Rows are points. Each copy is the shape, with its points in the same order, stretched, turned, moved and blurred by noise. Some copies are also mirrored. Which?

Shape, 7 rows:
[[ 16.3  22.8]
 [ -3.0 -29.8]
 [ -5.3 -14.4]
 [ 10.2   1.1]
 [  4.9   5.7]
 [-10.2 -17.7]
 [ -3.4  -1.6]]
Copy 1:
[[ 32.5  10.9]
 [-34.7 -10.7]
 [-14.8 -12.1]
 [  2.5   5.2]
 [ 11.1  -0.8]
 [-22.1 -19.3]
 [ -1.5 -11.7]]
Copy 1 is: mirrored
Copy 2:
[[-16.7  12.7]
 [ 15.4 -28.2]
 [ 13.5 -19.0]
 [ -3.4  -4.8]
 [  3.2  -0.3]
 [ 20.5 -18.2]
 [ 11.1  -5.7]]
Copy 2 is: mirrored

Shape, 7 rows:
[[ -6.7   7.8]
 [ 19.5  -4.3]
 [ 16.6 -16.9]
 [  3.9  -2.2]
 [ -5.0  14.6]
 [ -9.9  24.2]
 [ 14.0  -3.7]]
Copy 1:
[[  8.2 -12.1]
 [  2.2  14.9]
 [-16.7  12.0]
 [ -1.2  -0.1]
 [ 18.8  -9.6]
 [ 30.5 -15.0]
 [  1.1  10.3]]
Copy 1 is: mirrored
Copy 2, 7 rows:
[[ -1.2   7.6]
 [ 24.1 -20.3]
 [ 16.5 -34.5]
 [  7.1  -6.2]
 [  2.2  21.1]
 [  0.4  33.4]
 [ 18.0 -14.5]]
Copy 2 is: only turned

Shape (7 x 3):
[[ 23.3 -24.0   6.3]
 [  2.1   5.4  24.3]
 [-10.9   3.4   1.5]
 [-21.8   1.6  -3.6]
 [-23.9  -7.4 -18.9]
 [-21.9 -27.5  12.3]
 [  4.3   3.0  -6.6]]
Copy 1 (7 x 3):
[[-11.4 -28.7  27.6]
 [  5.1 -24.5 -12.0]
 [ 12.2   0.7  -5.4]
 [ 21.0  11.7  -3.5]
 [ 21.7  22.6  12.0]
 [ 27.3  -4.3  21.4]
 [ -0.5  -3.6   0.9]]
Copy 1 is: only turned
Copy 2:
[[ 26.2  -9.5  25.2]
 [ 12.6  10.9  -3.1]
 [ -2.6  -3.8 -10.4]
 [ -9.1  -8.6 -18.1]
 [-15.1 -19.4 -20.7]
 [ 17.9 -18.8 -18.1]
 [ -5.1  -3.6   5.0]]
Copy 2 is: mirrored
Copy 3 (7 x 3):
[[-21.3 -28.7 -17.2]
 [  0.6   1.4 -30.9]
 [  2.5   2.0  -3.6]
 [  2.8   7.8   6.4]
 [  1.4   1.9  22.4]
 [-23.0  10.8  -5.7]
 [  3.9 -15.9  -1.6]]
Copy 3 is: mirrored

Shape, 8 rows:
[[  6.8  11.7   7.6  25.9]
 [ -4.8 -11.9 -31.8 -13.0]
 [-11.7  11.7   0.1  -2.9]
 [ -9.6 -24.2   1.2  19.2]
 [ 23.4   1.8  27.0  -0.5]
 [ -9.1   4.0 -29.3  21.2]
 [-15.2 -13.0  -8.3 -12.7]
 [ -7.9  -3.7  29.5  11.7]]
Copy 1 (8 x 4):
[[-19.6  11.6   6.7  -6.6]
 [  1.7  -6.4 -24.9  16.3]
 [ -6.9  -5.5 -12.2 -11.9]
 [ 16.2  22.7  -5.5   8.1]
 [ 14.2  -1.2  17.3  -3.3]
 [-33.1  11.1 -19.5   1.9]
 [ 15.3  -2.2 -19.0   1.1]
 [ 16.3  11.6   1.9 -13.9]]
Copy 1 is: mirrored
Copy 2:
[[ 22.8  -8.5  -1.9 -16.1]
 [-23.1   7.5  11.2   6.4]
 [-12.3 -15.2 -10.4  -3.7]
 [ 34.6  -1.8  11.1  17.8]
 [  6.5  11.1 -31.5 -14.9]
 [  6.7 -12.7  26.3  -2.4]
 [ -9.8  -1.2  -3.1  19.9]
 [ 23.0 -10.5 -18.3  10.0]]
Copy 2 is: only turned
